Each row is a point. The last column is the point's height on a tilted bowl or saddle (a function of degree 2), plus a little noise. Count its main directions that bend up, bend down and stay straight.
(in the rows, 128 means zero)

Points (9 x 3)
[[105 143 104]
 [149 196  77]
 [149 168  99]
 [155 105 108]
 [132 147 109]
 [ 68 142  76]
 [ 97 103 107]
 [108 163  96]
 [156  69  91]]
Directions: 0 up, 2 down, 0 straight

Points (9 x 3)
[[104 190 171]
 [161 141 105]
 [175 107 135]
 [ 83 104 163]
 [116 143 110]
 [146  57 204]
 [186 136 130]
 [131 108 113]
 [120 120 109]]
Directions: 2 up, 0 down, 0 straight

Points (15 x 4)
[[136 150 150 114]
 [ 67 190 130 109]
 [158   7  76 169]
 [173 122 149 101]
 [134  97 172 140]
 [106 106 154 134]
 [ 82 143  84  80]
 [179 151 163 136]
 [104 144 121  91]
 [139 133 143 102]
 [103 125 148 124]
 [120 148 120  81]
 [125 179 121  83]
 [127 143 153 118]
 [130 142  96  54]]
Directions: 1 up, 0 down, 2 straight

Points (25 x 5)
[[ 67 119 148 140  85]
 [147 106 169 125 126]
 [ 53 134 132 157  87]
 [145 152 150  45  29]
 [153  86 122 107 118]
 [127  80 200 137 144]
 [112 129  85 144 128]
 [115 148 129 203  97]
 [140 101 185 137 135]
 [122  90 155 118 121]
 [ 99 143 134 111 106]
 [136  76  99 136 130]
 [161 120 143 103 100]
 [133 131 166 117 112]
 [135 139 186 101 105]
 [ 96 144 177  93  76]
 [154  99  80 156 103]
 [126  95 106 195  90]
 [104 173 175 109 106]
 [169 162 147 128 112]
 [ 97  87  87 112 133]
 [197 134 157 163 105]
 [114  51 167 188 122]
 [126 148 141  58  53]
 [ 96  97 121 162 110]]
Directions: 2 up, 2 down, 0 straight

Points (41 x 7)
[[167 155  82 141 125 132  96]
 [226 164 170 183  97 197  59]
 [149 122 145 155 144  96 115]
 [157 165 101 143 174 174  92]
 [152 150 121 135 104 159 112]
 [102 118 141 148 160  89 114]
 [114 125 171 146 121 143 105]
 [101  75 174 177 105 132  93]
 [125 143 102  89 161 130 106]
 [147 145 180 108 151  92 100]
 [153 174 106 183 170 140  75]
 [134 127 136 185  76 172  91]
 [103 118  84  94 202 100 102]
 [156 129 122  90 127 172 119]
 [174 140 160 101 100 159 125]
 [155 133 136 126 113  77 110]
 [137 115  97 164  71 189  81]
 [ 97 134 138 126 122 104 105]
 [118 152 117  74 200 118  87]
 [137 170  81 130 104 113  85]
 [179 119  53 138 139 152  87]
 [169 131 154 181 163 148  82]
 [138 125 125 168 118 156 104]
 [ 55 122 184 156 104 124  87]
 [207 131 135 107 113 176 115]
 [ 92  85  99  99  68 126  74]
 [106  88  78 172 136 161 101]
 [127 127  87  99 157 138 108]
 [141 183 108 180  98 104  72]
 [132 181 124 150  50 179 108]
 [142 119 103 145 181 145 107]
 [130  97  99 121 151 121 120]
 [107  65 125 132 119 193  76]
 [178 162  84 107  98  91  83]
 [177 112 106 178 133  89 112]
 [125 125 116 134  88  99 103]
 [ 86  89  36 118 135 139  86]
 [ 84  58 188 178 169 117  83]
 [144 134 126 168 179 120 104]
 [ 84 107  98 157 138 113 119]
 [126 135  63 106 182  90 105]]
Directions: 1 up, 4 down, 1 straight

Points (65 x 9)
[[130 115 198 127 170  79 104 122  63]
 [106 123 128  76 145 183 108 120 138]
 [104 106  99 132 193  74 117 131 101]
 [ 99  87 147 150 131  56 155  93  90]
 [154 169 145 105 143 159 110  89 111]
 [157 118 140 145 180 107 205  94 168]
 [148 105  43 156 101  30  64 131  30]
 [125  82 122 204 142 140 181 101 125]
 [ 86 150 120 152 109 155 187  71  93]
 [118 112  75 126 152 103 123 139 141]
 [126  78  89 133 183  99 107 176  82]
 [120 191  68 123 174 106 124 132 120]
 [137 169 130 104 104 188 125 100 114]
 [133 159 139 148  74 123 113 108 115]
 [120 110 127 102 187 110 148 112 129]
 [ 73 141 129 175 139 125 109  97 131]
 [125 146 144  95 162 128 192  61 115]
 [170 159 116 150 151 152  84  86 116]
 [128  89 175 142 107 166 170 109 114]
 [163 167  98  74 214 168  95 125 124]
 [142 140 245 163 140 125  81 175 161]
 [121 113 129 120  43 175 115 107 134]
 [ 82 154  98 164 148 103 128  92 107]
 [153 154 119  82 118 119 135 177  99]
 [159 141 165  92 135 137 147 150  96]
 [ 99 102  90 133 107  94  86 107 149]
 [ 44 136 141 172  87 156 136 154 155]
 [153 120 153 169 125 133 143  89 117]
 [ 94  72 131 184 147 146 126 153 137]
 [176  96 140 121 172 114  94 121  97]
 [163 138 103 177 151 175 148 130 103]
 [182 154 177  99 133 135 142 180  63]
 [127 141 110 113  83 180 128 112 128]
 [135 113 146 146  94  96  97 107 128]
 [125 149 168  93 101 190  89  99 146]
 [153 123 106  94  87  84 185 143 139]
 [ 92 178 121 105 161 133 142  90 113]
 [101 134 185  90 141 194 131 173  66]
 [159 159 157 104 114 179 147 193  61]
 [157 146 174  55  82 128  74 180  64]
 [163  95  90 106 152 120 121 138 150]
 [124  51 128 179 116 174 165 100  93]
 [155 163 121 114 158 117 154 156 127]
 [123  90 129 145 114 177 121 122 140]
 [134 113 155 177  70 127 155 103 127]
 [133 184 117 122 186 150 101 135  88]
 [136 101 135 107 129 113 144  85 127]
 [130 201  88 133  58 115 137 103  61]
 [152  58 106 143 141 135 229 135 167]
 [144 140 128 168  98 142 177 212 131]
 [132 121 148 117 157 119 162 107 127]
 [138 105 160 109 136 106 180 169 136]
 [111 123 143 142 127 115 153 199 133]
 [ 81  87  48 160 146 169 132 147  82]
 [126 144 103 175 147 128  97 121 118]
 [202 107 112 184  75 148  57 149 103]
 [ 96 155 134  79  77 204 154 117  60]
 [136  86 157 181 129  85  88 166 124]
 [108 109 165 121 149 144  98 107 136]
 [127 178 158 101 121 150 130  73  87]
 [120 102 137 122 107  87 153 119 121]
 [150  53 137  98 127 172  80 171 120]
 [152 135 127 110 154 104  78 124 120]
 [146 204 179 132 124  68 115 149  30]
 [ 76 150 138  77  92  92  74 133 117]]
Directions: 2 up, 6 down, 0 straight

Points (75 x 9)
[[149 126 136  92 159 118 122 148 116]
 [116  93 127  89 191 154 128 186 114]
 [135 110  38 114 163 209 136  97 133]
 [163 123 152 117  91  83 121 135 118]
 [121 149 122 150 139 142 138 128 141]
 [100 128 145 151 127 100 127 133 155]
 [123 185 103  77  95 103 145 115 151]
 [ 92 105 163 166 126 118 174 128 154]
 [148 125 130 154  96 134 136 149 147]
 [130  97 142 128 106 109 184 113 141]
 [141  94 112 122 179  97 103  58 170]
 [ 77 182 150  79 107 107 141  88 162]
 [167  51 131 130 145 132 153 201  74]
 [ 99 174 155 126 145 158 139 105 144]
 [197 199 153  95  99 190 155 135 109]
 [144  96 142 112 169  89 185 105 166]
 [176 145 133  88 159  95 180 122 140]
 [139 170 100 138 193 123  97 146 136]
 [106 135 146  93  41 182 184 103 179]
 [ 49 133 110  66 142 129 103 161  90]
 [ 92 129 121 158 142 149 163 110 131]
 [132 118 108  81 129 112 107 118 135]
 [ 98  64 158 107 167 132  30 153  42]
 [128 194 180 136  63 103 108 193 156]
 [137 157 171 136 235 123 141  75 191]
 [142 151 101 148 118  73 159 144 168]
 [186  59 171 175 107 145 146 104 103]
 [150 154 173 108  94  85  83 107 131]
 [143 139 192  68 170  74  83 142  66]
 [137 119 166 174 116 185 106 160 167]
 [141  96 101 155 139  76  87 163 141]
 [105 165 140 150 106 180 124 146 141]
 [160 145 103 151  66 127 123 111 167]
 [173 158 127  87 167  90 189 137 137]
 [154 139 140  71 139 153 109 115 137]
 [182 155 120 128 109 136 101 118 139]
 [110 115 117  89 133 168 113 173 123]
 [124 106 190  62 120 134  37 159  42]
 [102 133 112 133 169 135 140  88 152]
 [128 104 156 157 162 118  82 114 150]
 [128 125 110 129 172 175  89 168 116]
 [163 152 165 168 123  95 119 189 141]
 [138 190  96  60  87  98 133 129 148]
 [122 139  31 162 103 128  83  94 167]
 [134 132 139 147 142 165 162 155 125]
 [108 132 139 104 154 132 164 136 151]
 [135  61  92 173 136 155  75 120 128]
 [134 162 143 132 118 128 141 114 147]
 [114 187 129 103 160 169 136  83 125]
 [158 177 144 119 111  80 114 126 139]
 [ 78 149 141 139 141 174 143 167 124]
 [133 144 138 138  56 140  78 145 164]
 [116 108  75 107 127 155 122 228 139]
 [163 142 185 126 142  98 135 139 118]
 [ 99 118 137 110 132 170  84 113 121]
 [154 129 134  79 121  96 103 160  93]
 [173  81 110  71 152  94 212 126 185]
 [ 76 147 160 189 153 101 193 110 199]
 [152 168  94 146  63 109 107  86 173]
 [133 140 180 146  98 136 103 123 166]
 [164 108 123 108  57 155 157 134 161]
 [137 121 123 109 101 132 118  56 149]
 [154 147 177 131 150 101  71 114 136]
 [155 114 112 139 208 137 130 148 122]
 [124 169 174 111  99 102 205 132 165]
 [ 95 123 138 115  81 175 155 115 141]
 [125 142 135 159 194  87 135 126 183]
 [ 78 116 141 143 112 153  69  85 121]
 [122 128  71 131 154 118  80 154 145]
 [154 175 164 189 156  94 109  86 221]
 [170 110  99 145 138 138  37 142 141]
 [172 100  84 130 183  26 107  91 199]
 [156  95 145 152 150  83 154 204  92]
 [ 97  54  67  72 138 140 134 184 141]
 [130 134 185 151 114 148 128 153 156]]
Directions: 3 up, 3 down, 2 straight

Points (67 x 9)
[[139 103 191 114 140 140 147 161  96]
 [ 71 179 191 140 144 112 133 111 101]
 [106  78 170 176  88 166  84 163  72]
 [140  98  42 143 189 105  97 125 137]
 [120 134  49 131  92 120 162 172  96]
 [124 208  91 143  72 137  56 169  58]
 [115  98 143 191 171 113 100  86  84]
 [100 132 158  88 116 167 127 157 101]
 [ 63  95 151 122 116 110  59 195  55]
 [132  56 147  56 119 134 105 152  72]
 [160 120 143 125 166 117 130 115 116]
 [ 81 115 159 118 135 182 144 128 103]
 [ 92 141 128 151 187 153  36 155  96]
 [ 86 119 122  91 141 103 163 143 112]
 [ 87 187 129  84 127 112  91 134  88]
 [131  98 112  92 172 121 182 137 101]
 [132 125 138 170 131 152  85 170 118]
 [130 103 127 166 175  81  92 147 120]
 [171 102 132 186 118 149 170 156  99]
 [133  77 133 148 152 140  74 122 118]
 [114 146 144 111 140 185 108 168  97]
 [159 162 143 144  97 103  99  88 102]
 [ 87  99 163 187 178 157  98 129  73]
 [113   9  97 135 143 151 142  88  58]
 [ 69 140 171 142  85 117 188 163 130]
 [215 141 132 145  74 135 138 202  77]
 [146 190 146 100 130 173  79 119  79]
 [101 156 108 135 145  78 112 125 109]
 [115 133 116 130 116 137 164  96 135]
 [ 85  97 184 134 109 189 163 100 109]
 [123  69 103 194 126 156 138 152 102]
 [167  92 157 175 116 142 152  73  92]
 [ 89 172 123  86 146 100 107 148  98]
 [153 145 141 131 152  86 160  57  97]
 [ 61 103 166 171 158 115 127 120  71]
 [157  71 170 129 126 155 153 144  94]
 [202 141 148 154 169 135  91  89 104]
 [155 112 149 136 130 127  96  51  84]
 [129 204 137 117  68 150 159 172 111]
 [120 117 142  85 123 138 152 105 119]
 [102 130  99 111 125 127 146 118 124]
 [133  89  91 165 101 106  74 117 116]
 [131 129 178  86 106 166 153  87 115]
 [105 177  77 133  73 136 151  98 120]
 [210 165 128 155 152 136  74 103 114]
 [133 135  79 173  99 119 129 175 110]
 [144 125 136  86 104 145 132 129 115]
 [178 185  68  89 136 133 126 191 102]
 [184 132 142 221  86 122 130 111  81]
 [140 163 130 108  60 102 120 148 103]
 [154 135  98 177 138 122  99 162 138]
 [134 157 168 116 174  95 108  86  86]
 [150 101 170 132  88 150 208 114 124]
 [ 97 128 130 109 206  59 118 146  78]
 [121 124  98 142 153 116 195 126 122]
 [129  82  54 114 130 143 156 129 103]
 [103  92 125  87  86  92 138 146  97]
 [132 106 151 158 106 118 132 121 115]
 [ 70 101 150 168 111 122 123 170  83]
 [132  94  59 109 140  51 143 147  86]
 [154 146 142 160 130 105 112 134 122]
 [160 114 162 104 179 129 120  54  65]
 [204 150 105  88 114 133 164  77  89]
 [ 74  91 117 151 170 114 128  72  76]
 [136 185  88 137 178 142 112 102 110]
 [ 34 122 153 128 110 151 155 116 119]
 [103 105 111 151 129 114 140 125 117]]
Directions: 1 up, 7 down, 0 straight

Points (71 x 9)
[[179 176 108  73 185 171 114 118 156]
 [106  81  88 187  74 169 114  79 185]
 [144 141 131 157  61 171 125  57 156]
 [188 119 141  79 124 147  76 192 171]
 [138 146 156 121 129 124 155 137 135]
 [184 185  70 184 105 191 137 145 174]
 [112 149 146 146  75  91 115 171 163]
 [199  83 190 145 149 175  68 152 148]
 [ 95 174 173 111 111 147 123 113 142]
 [123 130 123 147 110 109 175 137 138]
 [133 157 131  97  82 193 135 176 145]
 [134 133 145  83 130 118 167 102 142]
 [141  64 111  88 123 174 138 133 166]
 [180 159 126  84 165 122 108 166 150]
 [119 140 118  96 102  85 124  75 152]
 [114 149 129 138  75 149 109 143 146]
 [128  67  94 157 125  88 173 135 164]
 [108 119 117  90  98  88 133  90 151]
 [131  97 133 111 178 108  95 125 139]
 [118  42  84  26 116 180 106  84 236]
 [174 107 115  99 171 119 122 133 140]
 [128 132  85 176 164 101 133  72 160]
 [122 110 134 133  61 100 138 133 146]
 [151 141 111 146 134 135 124 111 140]
 [105  95 118 126 132 119 176 129 144]
 [ 75 143 127 146 156 107 120 183 157]
 [ 78 121 128 140 132  88 174 138 152]
 [183 161 186 171  99 159  83 118 192]
 [115 151 124 113 144 100  88 145 149]
 [212  80 157 120 140 167 139 138 149]
 [136 127 127  94  53 131 122 205 166]
 [151 129 109 215 122 118 102  88 183]
 [ 94 184 126  97 178 159 121 215 165]
 [ 92 188 126  60 181  65 194 158 190]
 [189 134 114  74  79  93 108  91 177]
 [139  79 148  95 153 144 160  65 166]
 [133 176 195 103  79 161  97 179 176]
 [ 75  91 143 138  80 136 142 215 171]
 [103 109 122 136 154  88 149  79 158]
 [151 118 116 130  82 100 160 127 143]
 [153 109 163 151 157 130  78 140 136]
 [131 167  67 104 166 169 132 177 140]
 [193 117  92 123 114 158 108 141 158]
 [191 169 102 169 138 154 120 126 160]
 [190 130 129 101 135  52 111 107 171]
 [154 148 101 142  84 180 162  89 130]
 [122 160 171  98 111 156 106  98 151]
 [159 139 153 127 150 131 140 136 136]
 [ 75 144  97  99 108 114 122 150 142]
 [156 182  92  92 124 129 128 106 134]
 [208 131 115 103 128 143 116 135 155]
 [160 189  89 126 120 177 122 158 145]
 [127 132 129 150 136 121 146 136 137]
 [102 122  55 135 137 221 107 205 186]
 [117  99 143 108 152 150 117  66 162]
 [ 75  57 143 103 123  79  89 120 185]
 [125 124  77  95 173 133 145  79 151]
 [ 95 136 179 187 158 148 154 128 159]
 [139 176 151  79 117 197  70 152 180]
 [176 162 155 135 123 151 163  48 161]
 [112 145 151 155  86  89 105 136 162]
 [167 147 124 148  93 102 115 107 157]
 [136 150 152 129 162 200 155 141 152]
 [122  92 137 164 152 156 144 121 146]
 [154 149 125 186  67 124 174 106 153]
 [ 84 105 112 152  82  61 119 123 176]
 [150 129 146  81 143  85  83 109 161]
 [132 152 115  77 171 139 113 170 147]
 [171  95 104 165 141 130 167 162 147]
 [140  94 183 138 143 111  81 178 133]
 [115 128  68 144 139 119 117 156 146]]
Directions: 6 up, 1 down, 1 straight

Points (65 x 9)
[[147 146 121  72 121 102  15  83 161]
 [111 107  24 102 158 139  98 152 133]
 [160 102  87 187 100 151 111  84 174]
 [ 82 129 133 129  95 156 148 137 127]
 [ 96  77  95 107  95  83 107 197 122]
 [181  76 121 178 116 125  86  60 203]
 [102  95  89  77 175  92 173 112 178]
 [124  88 130  70 134 162 162 120 117]
 [154 110 126 118 154 103 144  92 165]
 [127 178 200 110 113  91 123  53 212]
 [136 193 107  54 107 154 106 147 101]
 [102 137 106 128  65 123 151  98 123]
 [126 114 129 144 129 104 133 135 132]
 [161 116 150  79 132 150  94 134 105]
 [137  61 148 138 152 105 107 125 130]
 [154 131 119 116  85 142  75 132 133]
 [113 112  65 114 188 119 143 154 167]
 [178 152 143  82 202 108 109 179 197]
 [114 124 202 141 101  99 142 115 136]
 [141 153 120 168 108 158  95  85 168]
 [ 83 180 154 125 152 148 111 141 154]
 [ 98 117 132  89 144  90 140 111 141]
 [173 170 172  91 118 124 125 126 169]
 [117 176 126 114  99 140 170 182 165]
 [ 62 120 152  49 133 149 153  95 126]
 [107 153 196 130 141 136 105 176 149]
 [117 126  59 133  95 151  90 114 138]
 [102 171 145 131 147  88 128 206 168]
 [122 151 130 136 128  87  75  97 157]
 [ 80 134 108  82 101 166 105 164  91]
 [128  97 152 102 156 133 109 104 127]
 [192 136 174  74 155 171  71 182 121]
 [138 125 116 142  99 160  50 149 138]
 [182 128 167 154 142 153 124 170 170]
 [ 83 127 101 129 204 126 159 122 185]
 [123 152 148 105 127 116 119 109 139]
 [182 119  60  86 119 115 148 119 152]
 [110 161 144 192 105  74 153 151 121]
 [209 208 101  99 163 134 144 171 213]
 [136  64 176 187 114 217  97 150 114]
 [122 138  77 122 157 116 122  92 149]
 [179 156 120 103 151 109 123 139 168]
 [116  95  97 144 139 124 142 114 140]
 [144 124  85 107 144 155 137 209 165]
 [116 136 110  99 112  86  95  88 139]
 [118 107 137 144  98 184 125 205 150]
 [137 198 124 177 123 129 150 120 140]
 [140 131  79 128 110 139  43 134 145]
 [101 132 159 188 118 160 135 109 128]
 [141 137 150 120  61 172 119 163 136]
 [161 130 116 147 166 179 162  82 186]
 [171  84 138 100 129  48 160  99 185]
 [134 160 107 148  79 122 113 181 142]
 [144 105 157 136 129 156 155  78 142]
 [ 58 118 135 111  41  91  88  48 176]
 [150 109 143 143 160 188 133  88 165]
 [174 163 116 106 147 147  75 132 158]
 [132 128 120 105 112 135  90 131 115]
 [136  91  81 108 110 227 140 157 154]
 [152 122  85 105 133 191  74 135 137]
 [102 138 152 156 138 119 177 172 165]
 [126 199 168 146 143 101 141 129 178]
 [161 212 147  68 122 184 118 158 164]
 [107 107 178 140 190 161 152 125 168]
 [134 135 125 126  96 165 139 106 133]]
Directions: 5 up, 2 down, 1 straight

Points (66 x 9)
[[148  80  82 191 173  68 170  88 102]
 [177 130 130  80 165  92 143 111  78]
 [124 158 213 104 114 128 162  55  72]
 [121 110 210 139 137 116 143 154 107]
 [ 86 127 126 151 180 120 136  71 119]
 [105 197 102 129 139 130  88 117 116]
 [177 109  91 134 177 107 117 124  99]
 [108 123 141 150 163  73 119 137 130]
 [ 80 188 167 106 148 106 104 163 111]
 [172  66 133  95 182 111 132 148  83]
 [120 126 136 173 168 115  71 103 116]
 [140  87 134 159 104 101 128 111 115]
 [133 145 113 118 129  68  65  91 117]
 [102 111 100  80 169  78 115 110 126]
 [175 105  94  58  91  78 131 106  79]
 [ 95 176 120  82  87 160 160 130  84]
 [149 146 111 126 133 112 152 126 108]
 [ 90 126 105 174 121  90 131 108 127]
 [136  74 157 152 129 105 153  55  98]
 [ 90 110 126 110 160 177 132  79 102]
 [114 108 158 172 150 122 148 115 118]
 [122 123  65 132  63  95 114 131 119]
 [136 146  90 107 183 134 158  99  94]
 [ 83 114 117 145 136 155 199 141  96]
 [128 149 122 160 118  62 122 132 127]
 [187 170  84 114  84 130 170 141  68]
 [144 141 160 131 109 121 100 131 120]
 [ 66 170  97  74  76  57 130 111 111]
 [100 153 192 170  68 107 181 123  91]
 [ 94 182 151 150 101 109  92 155 126]
 [ 86 143 129  98 125  98  47  83 112]
 [157 145 163 190 133 224 161  87  51]
 [142 137 120  89 116  77 142 117 111]
 [166 105 148 116 101 148 135 180  91]
 [133 104 104  96 164  85  53 112 112]
 [157 118 127 167 137 174 150  86  83]
 [105 226  72 130 130 165  86  75  75]
 [135 129  74 181 140 140 135 123 103]
 [105 137  86 101  55 144 121 182 102]
 [166 105 155  92 114 184 176 111  60]
 [167 105 162 124 103  97 161 109  92]
 [146 122 111  72 161 137 124  55  72]
 [160 104 171 125  68 146 148 143  95]
 [160  98 115 149 123 179 146 119  82]
 [122 130 104 184  61 117 140 179 101]
 [112  95 149 130 113 176 125 193  98]
 [134 120 107 144 145 139  89 163 119]
 [106 135  49 139 133 110 148 126 121]
 [ 74 113 127 103 109 162 132  82 105]
 [108 110  77 105 111 102 130  87 118]
 [156 129  33 130 106 140 137 149  87]
 [151 114 163 136 148 115 137 153 106]
 [182 116 167 167 118 114  61 152  97]
 [132 112 122 145 168 123 141 171 114]
 [108 130 137 133 149 132 219 123  88]
 [117 146 100 106 157  70 190 158 110]
 [141 179 108 134 145 103 139  92 102]
 [173 134 155 146  91 179 186 134  61]
 [174  91 174  89 177  72  84  89  58]
 [ 90 170  98 129 121 113 169 111 108]
 [169 187 107 133  84 145 125 110  88]
 [ 81 118 136 155 107  98 108 122 132]
 [ 79  91 165 109 127 151 144  99 115]
 [140 150  73  67 155 158  92 212  76]
 [106  41 132 134  90 164  25 118  82]
 [151 157  98 172 144  80  99 175 123]]
Directions: 0 up, 6 down, 2 straight
